Each wall is flat, endless, passes through zero and stands at right angles to its row. A trip goes straight from one point to another. Which walls does it cross, in order?
(in the rows, 128 means zero)

Walls:
(1): [103 115  99]
(2): [ 79 169 120]
(3): [164 112 113]
(4): [ 93 103  90]
Trips:
[159  56 143] to [116 191 165] => 4, 3, 2
[162 133  68] to [176 122 119] => 4, 1
[202 132  95] to [103 226 132] => 2, 3
[142 174 137] to [ 99 157 116] => 1, 4
[141 179 158] to [155  84 172] => 2, 3

Walls:
(1): [121 122 131 102 150  42 177  89 136 179 105 175]
(2): [ 78 138 133 165 133 101 190 145 145 105 108 126]
(3): [193 154  75 132 184 152  74 133  96  78 131 173]
(4): [133 116 183  78 132 183 102  88 173 126  99 158]
(5): [102  92  94 117 126 131 165  69 175 155 138 122]
(6): [ 99 109  91  66  90 117 167 109 147 135  80  96]
Trips:
[ 57  92 104 164 199 105 117 120 168  76 124 123] to [ 99 141 123 140 166 161  92  91 133 100 129 101] => 1, 4, 2
[134 144 148 122 136 122 158 161 122  96 190 125] to [ 55 157 174 133 108 160 163 109 108  93 128  70] => 3, 6, 4, 5
[130 181 134 133  92 126  73 173  68  57 126 120] to [161 115 145 150 121 132 143  92 122  76  67 128] => 2, 4, 6
[110 132 104 136 108 116 129 180 128 123 114  92] to [ 92 103 118 105 133 120 182 111 158 175 138 119] => 5, 1, 4

Walls:
(1): [ 89  91 106  96  96 137 148  94  79  90 140 119 132 175 183 102 119  98
 182 129 107 125 141 150 118 101 135 146 175 151  83 129 113 132 140 109
 134 150  82  71 118 220 180 122 114 101 158  94]
(2): [121 122 160 107 149 113 140  94  99  86 165 156 172 144  84 127 154  76
 195 165  81 113 174 181 159 201 134 164 124 126 163 126 157  98 177  98
 127  68 112 146 124  99 160 111  84 117 159 133]
(3): [152 168 102 126  83 109 144  95 181 122 156 116 165 140 142 147 162 209
 176 131  85 130 130  64 155 107 166 100 193 131 126 118 148 141 161 122
  96  82 185 166 114 111 125 154  93 117 150  59]
Trips:
[144 140 160 182  62 121 150 115 140  80 130 182 119 156 143 142 168  53
 160 124 128 106 151 110 126 106 149 128 124  95  97 113  96 121 135 165
 174 177 121 178 145 132 223 109  92 119  90  54] to [ 48 160 166 102  54 109 108 173 101 186 180 119 109 143  92 122 110 116
 107 111 194 182 115 135  99 151 132 148  98 142 106 174 145 103  86 172
 131 120 157 119 110  77 118 194 117 146 170 104] => 3, 2, 1
[119 135  99 107 144  81 121 107 162 125 142 119 196 179 121 120 126 206
 138 129 132 123 173  90  64 118 102  81 127 137  68 100 140 144 194  90
 116 106 145 106 148 155 132 133 125 111  95  98] to [ 92 162 188 121 125 128 190 150 132 104 164 162  78  91 161 167 194 137
 138 156 180 155 113 158 165  91 199 132 123 142 114 110  40  88 124 113
 148 240  68  92 106  59 167 147 115 149 162 143] => 3
[ 69 146 134 151 102 149 123  85 171 125 160 161  70 117 105 107 169 163
 155  83 179 113  96 133 131 138 209 181 167 170 130 119 172 136 129  27
 158 119 114 139 105 109 136  65 136 144 145 168] to [133 125 221  83 148 108  69 126 128 184 122 154 212  51 188 124 167 107
  69 140 152 163  74 131 136 137 119 104 125 121 127  53  79 188 129 153
 147 181 170 112 185 125 106 166 102 158 138 134] => 1, 2, 3
[183 156  53 126 116 124 141 141 113 151 126 148  89 124  91 106 129 136
 113 120 141 119 149 156 153 188 131  51  58 161 108  68 152 160 116 121
 204 138  79 152 121 165  66 131 124 125 127 145] to [172 148 140 110  92 136 101 118 113 127 139 118 133 166  63 163 110  74
 108 134  91 104 110  96 123 141 102 145 128  76 129 167 176 146 125  72
 157 112  99 116 175 138 120 122 101 121 106 164] => 2
[ 66  96 116 154  78 135 171 153 208  93 138 131  70 117 147 101   7 143
 106 147 157 203 136 139 103 137 128 173 174  98 129 137 103 137 162 108
 164 135 118 147 116 121 134 148 171 168 136 161] to [108 164 215 140 171 146  72 138 162 126 153 144 104  72 117  77 179 132
 129  79 120 174 178  92 101 115 148 143 101  81 101 108 103 107 111 173
 132 102 142 165 167  70 152 151 156 137 117 110] => 1, 3

Walls:
(1): [135  94  48 174 197 127  73  86 181 131 116 143 119 100 122 160 141  89
 178  78 161 187 154 153 130 162 113 110  55 164 148 100 158 121 125 163
 163  99  99  86 147  90 120  98  91 144  61 150]
(2): [ 60 108 186 116 108 135 125 107 191  98 128 123 170 129  99  79 218 114
 152 100 172 136 111  88 149 128  90  96  77  73 157  67 106 138 140 122
 183  91 161  66 146 140 169 103 150 102 147 151]
(3): [112 123  90 124 146 113 110 135 137 156 149 147 127 135 145 200 106 127
 138 135 130 175  99 108 117 107  92 134 173  65 114 125 182  72 181  83
 181 155 183 103  60  57 156 144 138 149 157 100]
(4): [154  97  72  86 147  88  88  63 175 144 128 111 105  75  87 116 144 168
 112  67  88  17 149 130 170 107 102 120 139  99 157 159  85 152 107 128
 113 156 110 145  99 107  97 141 156 133 126 113]
Trips:
[131 123 165 161 170  87 134 149 140 122 127 121 116 143 229  82 117 110
  55 164 181  92 173  59 112 131 215 174 139  98  73  78  90 123 207 151
 168 151 155 137  64  88  79 112  95 121 113  87] to [109 151 154 101  72 134 133 112 133 162 121 134 112 172 115 151  36 164
 160 147 156 108  48 139 177 115 129  93 177 167 115 241 153 111 120 126
 155 137 167 176 130 123 157  96 188 149 103 137] => none
[ 72 147 133 149 122 178 154 106 158  77 149 137 125 110 161 112 113  97
 149  55  84 142  90  99  94  94 175 117 191 144 125 109 144 165 197  91
 176 127 135  92  97 165 111 135 116 157 154 133] to [195 111 137 135 138  93 165 117  95 104 165 116 117 164 136 109  66  92
 142 182 142 129 126 202  81 105 168 117 183 182 115 126 123 210 185  99
 101  97 116 105 182  34 173 123 137  98 120  94] => 2, 3
[137  86 123 134 165 145 123 159 127 122 155 137  96 119 197 129  74  93
 150 159 142 130 111 180 100 153 153  74 208 160 147  74 109 156 115  83
 120 134  62 192  80 137  47 168  79 134  94  88] to [191 113 156 167 139 138  97 144  82 133 114 142  98 103 164 100 151 192
 156  78 164  73 153  99 127  95  57 128  68 118 103  79 153 180 133 125
 163 129 107  96  94  57 143 126 141 198 129 103] => 4, 3, 2
[ 87 118 149 141 135 109 136 102 107  97 138  99 177 204 208 119 107  53
 135 118 142 131  96  77 103  70 129  41 138  88 117 113 118 150 162 121
  84 141 133 126 180 177  89 144 106 121  57 136] to [112 157 132 136  90 181  65 151  67 158 115 102 132 148  92 122 163  44
  69 121 133 164 180  97 102 101 170 141 126 161 138 101  79 103  48 133
  79  96 120 115 160  45 158  88 134  84  92 104] => 1
[ 83 145 163 137 173 158  68 154 122  81  95 144 105 120 173 153  97 141
 110 197  85 112 109 162 136  94 112  62 177 114 116 110 157 131 100 104
 189 132 166 170  99 135  24 190 201 144  48 119] to [135  84 154 135 196 138  74 149 111 116 115 116 102 209 178 159 115 119
 197  94 121 162 155 134  49 109 130  94 108 145  79  79  93 189 101 150
 161 108 169  42 120  91  96 167 116 138 127 157] => 4, 1, 2
[118  99 127 115  98 115  76  71 100 170  50 129 133 121 131 169 110  73
 118 162 183  95 109 190 144 107  83 112 119 173  25 138 161 104 159 140
 130 174 138 114  98 108 118 212 142 175 115  81] to [155 101  70 168 207 161 175 218 107 177 162 128 157  93 129  92  67 164
 159 150 109 157 111 149  50 156 137  58 136 160 183  98 156  95 109 121
 127 158 152 175  58 166 185  76 115  94 179  66] => 4, 1

Walls:
(1): [102 146 152 156  64 124  76 102 129 109  64 144 109  95 203 199  63 146
 154 134 133  35 134 102 101 160 210 160 148 104  78 123 111 125 100 118
 144 125 127  89 177  85 134 105  92 114  59 178]
(2): [129 150 120 144  64  98 164 130 135 127  28 163  66  62 116 137  97 125
 109 128  84  87 149  81 182 176 154 114  94 124 149 128  83 107 169 153
 141  73  92 127  95 139 173 120 128 152 124  91]
(3): [102 131 133 189 156  88 134 185 114 114  95 162 117 152 138 125 100 105
 138 181 147 149 191 128 171 146 103 112 147 171  59 171 168  80 147 123
 132 164 176 116  58 156 168  90 172 190 188 127]
(4): [ 66 106 165 184 176  61 171 116 129 110 155 105 106 183 155 118 170  80
 117 118 137 163 144  84 174 119  97  91 138 117 151 142  84 122 169 139
  58 169 133  83 166 172 186 207 110  59 169  83]
Trips:
[ 69 154 175 196 154 148 122 188 166 146 162 160  97  66 106 164 112 136
 151 109 151 155  95 212 172  97 136 143 185 134 116  78 187 182  67 131
 145 130  77 121 178 119 175 105 136 151 104 167] to [179  86 141 105 163 140 115 110 157  89 124 118 124 144 154 187 152 106
  87 176  57 151 108 174 105 134 132  87 174 202  69 109 110 156 136 153
  76 117  99 133 105  71  98 143  41 169 139  86] => 3, 1
[103 109 196 129 171  69  72 172 132 125 102 112 219 145 114  95 130 101
 194 127 168 122 105  86 130 124  69  84 161 156 145 116 133 127 140 130
  77 118 158 157 118 147  86 155 160 121 204 172] to [136 156 139 134 127  92 121 163 105 149 124 102 196 119  81 116 163 120
 115 140 113 142 191 143 118 174 122 172 131 151 132 211 126 106 181 122
 101  54  91 123 136 113  76  89 153 114 125  94] => 2, 4
[166 140 124 140 121 138 122 111  81 187 161 116 137 154 161 170 174 173
 169 177  81 165 187 103 104 164  82 100 228 159 102 132 175 140 147  99
 111  80 145 104 129 160  78 159 164 148 137 100] to [ 94 152 145 141 131 177 162 205 165 149 143 156 138 110  69  70 112 188
 147  93  98 139 138 137 185 105 122 116 150 143  75 110 138  57 131 160
 166  98 115  88 142 191 120 142 181 113 134 109] => 4, 2

Walls:
(1): [156  90 164 101  80 151 105 173 114  60 111 171 131 122 141 120 129 108
  40 103 127 136 191  99 106 117 193 156  71 142 182 169 175 122 138 190
 122 172 170 103 179 154 137  73  98 203 140  94]
(2): [114 112 148 114  93 172 159 154 130 142 102  98 124 107 145  45 125 132
  72 120  34 152 141  95 133 137 102 137 107 137 141 185 122 134 140 173
  90 175 132  63 123 122  67 128 113 117 114 152]
(3): [166 150 105 208 138 150 159 129 121  85 191 158 145 140 115 155 109 152
 108  95 130 157  73 121 110 129 182 191 153 119 150 104  91 142 139 205
 113 149  74  74 139  84 115 133  87 152 100  39]
(4): [163  95 114 106  99 221  91 129  83  94 108 146 137  59  99 116 183  94
 124 148 162 201 227 136 120 213 139 136 211 130 188 166  39  73 139  71
 165 102 172 149 150 140 126  35  92  71 108  80]
(5): [100 140 142 147 130 119 110 134 141 108 152 124 103 132 104  81 105 114
 167 152 151 162 101 133  94 147 123 105 161 140  81 137  69 180 133 177
  68  98 113 123 147 103  74 100 120 146 124 132]
(6): [188 154 120 136  58 109 135 162 153 113 137 143 162  69 139 124 193 114
 119 148 171 176 140 100 153  94 110 193 119 154 148 129 202 166 114 112
 109 146 123 105 125 108 139 100 120 133  97 116]
(7): [ 86 122 132 146 116 154 151 157 140 202 135 100  82 175 208  75 107 158
 117 119  90  54 106 129 113 106 101 134 116 145 124 170  91 131 121  79
 108  88 134  45 113 159 164 135 134 105 144 124]
(8): [101 105  86 109 121 125 118 120 113  97  78  96 145  97 137  75  77 158
 111 126 165 150 139  99 157 171 138 125 144 155 114  66 121 111 111 180
  52  97 110 103 126 100 194 133 114 116 126  87]
(9): [128 113 187 166 177 129 126 127 128  94  98  71 141 124 102 142 193 181
 141 171 157 104  61 122 193 129 175 106 129 126 157  94 191  84 103 104
 180  61  96 123 112 111 127  77 135 169 100 189]
(10): [108 121 138 109  98 155  68 132 103  99 139 105  99 111 110 165 157 152
 175 160 101 172  85  84 173 140 103 169 138 160 110  92  82  96 133  98
 103 132 126 163 173  94  95 126  28  97 196 164]
Trips:
[150 142 116 206  74 105  87 139 136  92 108 171 130 136 162 189  89 139
 106 151  76 215 137 162 140 139 104  75 110 114 117  87 139 143 136 189
 119 184 102 175 188 126 100  47 156 134 142 191] to [138  96 141 128 114  97  97 140  88 150 114 123 108 150 129 106 148 152
 120 182 145 175 116  83 154 123 192 118 109  75 118  83 156 111 113 109
 144 149 123 172  81  99 156 160  98 129 132 135] => 9, 2, 8, 3, 5, 1
[201 202 148 110 122 147  78 135 128 182 165 169 163  64  83  86 149 169
 137  90  90  79 137 160  83 160 136 191 122  83  82 115 131 109  96 176
 102 204 101 105 124 155  59  49 167  78 140 112] to [144 160 123 124 114 205 124 144 109 169 132  70 158 141 144 120 131 116
 164 155 152 181  78  46 147 144 124 141  77 159  82 144 100  50 161  78
 147  97 141  94  88 124  70  78 163  95 109  95] => 10, 1, 7, 9, 3
[132  49 128 192 127  78 130 122  57 132  87 117  80 102 179 119 133  97
  94 180 155  94 147 112 187  69 123  83  99 155 111 189 165 178 136 120
  49 145  50 129 108 134  94 119 118 155 119 163] to [ 86 156 113 170 106 207 154  88 130 152 107 141 134 121  99  88  80 141
 155 100 141 125 115 147  55 110  84  56 130 153 131  49 146 136  93 115
 138 141 139  80  92  99 123 189 165 158 102  90] => 1, 6, 9, 3

Walls:
(1): [133 149  95 131 121 129  98 116 154 176  98 120 126  80 134 111 105 123
 124 137 157  90 146 145 113 135 117 112 159 137 115 121  96 140 115 127
  84 164  92  98 136 164 157  48 111 143 154 177]
(2): [141 126 163  61 118 192 156  99 160 118 116 130 151 158 139 162 159 118
 174  87  83 113 155 104 118  91 165 116 122 126 114 122  89 113 139 130
 139 128 128 127 126 153 114 136 154 139  66 168]
(3): [140 113 146 116  68 121 119 184 102 102 112 151 155 144  62 163  99 130
  91 136 162 132  81 160 151 135 158  90 162 177  91 107 111 132 115 115
  87 145 117 185 132  84 102 104 121 102 152 128]
(4): [167  71 130 149 154 131  98  89 188 161  99 109 164 117 160 112 148 111
  92 103 140 131 142 151 138 104 125 134 109 163 117 108 120  68  86 110
 135 129 156 158 121 168 172 146 142 148 134 145]
(5): [ 87 125 116 118 109 113  79  92  98 168 142 152 143 104 155 150 136  98
 118 190  97  77 157 146 115 109 153 147 112  98 138  93 154 151 123 138
 149 137 129 118  77 168 111 129 113 104  85 113]
(6): [100 104 128 103  71 191 138 112 136 112 127 132 147 150 149 142 136  96
 129 179 156 136 136  65  96 169 157 128  98 103 129 150 126 157  90 162
 154 132 169 182 113 111 151 123 141 111 140 125]
(7): [104  62 120 142 151 152 122 137 157 145 123 123  71 146 120 113 172 147
 113  81  94 125  99 133 171 136  93 143 104 134  81 105 155 165 103  92
 139 137  79 133 164 114 117 108 135 110 149 105]
(8): [158 104 134 123 191 160 149 200 161 165 196 162 130  90 111  96 145  85
 179 142 126 126  73 166 128 145 123 124 129 141 154  81 117 100 119  61
 141  90 109 105 112 110 101 187 119 158 122 110]
(9): [115 171 105  78 115 116 103 159 173 153 122 158 149 155 136 164 103 115
 107 134 145 160  94 117 177  92 179 154 105  81 130 132 135 161 123 152
 126 101 145 138 137 104 107  71 165 134 145 142]
(10): [117 157 106  71 144 131 131 110 144  94 163 120 168  94 147 104  89 136
 143 121  97 127 121 194 115  83  88 108 155 173 121  79 149 119  92 102
 129  84 121  87 144 136 146 161 172 131 114  79]
(11): [108 142 117 121 101 159 193 118 134 163 102 182  94 180  93 130 122 131
 185  89 161  96  73 129  88 145 177  84 132 127  79 124 130 115 119  87
 110 151 156 140  74 126 129 125 140  68 130 141]
Trips:
[ 95 141  63 179 158 110 112 112 113 157 125 155 102 117 125 142  85 104
 118 158 124 123 151 114 162 149 126 123 176 185 132  93 136 120 158 119
 155  65 150 112 172 129 123 107  66 100 111 117] to [ 99 110 100 158 142 127 122  93 132 136 116 180 108 156 111 143  92 104
 138 142 185 145  94  83 108 144  52 156 196 150 143 169 123 151 151 147
 151 130 149 129 169 171 110 209 141 166 152 134] => 10, 5, 1, 6
[157 121 139 154 155 144  66 145 139 145 110 138 139 150 149 141 157 149
 104 141 155 140 101 132  96 126 102 121 179 126 117 136 129 122 169  93
 114 133 140 150 120 119 137 123  98 172 125 147] to [157 118 151 144 184 147 107 123 150 132 112 133 160 129  94 109 155 133
  99 132 154 105  92 178 126 147  96  87 168 135 151 184 127  84 111 116
 164 146 147 126  93 133  93  97 135 137 127 133] => 11
[144 133  77 148  97  87 156  91 180  85 126 161 160 122  99  81 118 131
 173 116  99  84 143 137 151  97 115 164 109  96 173  87 137 144 103  96
 130 165 160  87 100 115 132  72 129 123 126 153] to [118 129 133 148 138 100  87 130 133 157 149  69 121 152 172 143 122 131
 112  87 132 104 104 135 150 101 163 171 134 206  92 177 127 130 105 111
 147 126 131 172 153  91 150 148 129 160 159  92] => 7, 2, 11, 5, 3, 1

Walls:
(1): [165  64  97 159 153  72 100  76  93 141  98 146 104 114 111 158 127 133
 121 126  97 115 160  89 139  92 101 102 130  74 101  83 163 131 153 138
 114 108  84  56 175 143 195 112 153 140 142  83]
(2): [131 163  74 119 111 166  94 144 125  96 130 112 133 113 131 152 249 131
 158 130 109 119 124 119 129 119 134 164 102  84 106  56 151 157 174  80
  76 181 140 170 136 152  88 151 115 123 100 138]
(3): [106 125 151 137 125 151 148 117 102 176 200 120 148 114 115 113 109  86
 147 163 118 111  71  36  87 116 109 174 167 107 162  91  98 175 129  99
 113  99 113 162 121 124 111 169  94  87  98 234]
(4): [112 179 136 169 187 133 140 153 110 100 102  98 139 106  93 100  88  89
 137 133 101 116  68 161 112 144 117 151 109 122 136  87 119 178 151 161
 169 184 106  78 108 113  54 116  89 120  66 120]
(5): [143 128 147 202 145 116 156 124  97  68 131 143 139 144 154 138  91  70
 137 106 158 172 144 118 102 125 126  77 112  85 133  96 140 121 137 117
 174 157 152 137 112 108 153  94 121 149 135 119]
(6): [140 128 169 146 142 135  83 167 130 122 101  87 120 114  83 149 127 108
 131 126  95 105  95 132  94 106  74  84 120  86 101  95 155  83 157 140
 113 137 100 179  85 135 143 121 190 114 150  93]
(7): [ 74 138 155 162 129 150 151 134 121  57  86 127 120 170 168 174  92 136
  81 170 143 115 130 147 130  68 179 134 175  68 130 151 127 148 116 128
 118 117 143 115 155 117 106  71 115 144  92 139]
(8): [119 123  88 113  95 147 161 138 137 141 111 107 115 143  85 127 121 112
 135 144 136 124 113 165 129 144 112 110 191 124 149 176 100 128 123 127
  99 139 125  83 186 110 147 135  90  89 113 121]
(9): [141 167 115 150 128 163 100  98  83 105 132 104 124 108 165 194 112 216
  54 172 209 142 193 124 116 130  67 129  94  90 191 162 118 128  87  65
 136 115  89 118 132 191 157 101  89 130 140  60]
(10): [139 170 101 132 177 144 121  87 119 129  81  97 107  79 104 156 154 113
 107 111  88 123 100 141 140 101 127  56  99 116 122 121  84 141 144 151
 118 146 174 109  91 162 110  79 120 137 114 103]
(11): [ 99 156 128  93  90 144 184 119 102 142 126 123 120 116  90 108  62  73
  74 121 144 119 156 119 139 159 121 145 161 120 168 145 147 108  74  64
 117 104 122 196 157  84 203 192  87 109 108 120]
Trips:
[124 138 104  86 103 120 168 159 101 157 172  85 157 149  53 180 164 115
 140 116 130 118  63 126 171 160 135 122 141 146 137  67  73 169 135 152
 125  93 127 123 189 109 122 115 163 142 143 113] to [114 127 185 135 171 138  99  98 170 137 159  94 132 114 138 154 164 162
 113 128 128 113 181 113 140 175  90 129 100 134 116 161 133 163 116 108
 149 155 155 127 120 125 130 152 160 153  64 155] => 11, 8, 9, 4
[157 120 146 104 125 169 174 101  93 100 178 131 163 135 119 132  84  60
 120 114 103 143 134 111 127 165 102 197 127 104 123  96 167 127 159 126
  74  99 127 168 132 126 123  79 105 100 214 159] to [119 143 154 176  79 121 149 122 101 122 156 106  66 122 110 107 175 113
 107 152 114 128 138 152 124 125 136 123 145 187 104 153 116 178  89 135
 161  87 101 146 119 150 199 144 209 111 107 142] => 2, 5, 8
[153  67 171 148  97 139 175 107 141  75  99 137  92 102 156  88  89 133
  70 111 178 125 175 130 126 162 152 167 133 103 126 109 123 145 152 187
 116 106 135 125 160 206 150 192 148 110 156 138] to [175 129 181 172  98 155 107 119 172  75 109 151 157 162 100 142  67 107
  84 131  87 159 154 132 176 174 168 103  72 160  95 134  87 172 150  77
 141  99 128 100 141 164  89  78 158 120 100 125] => 11, 4, 10, 1
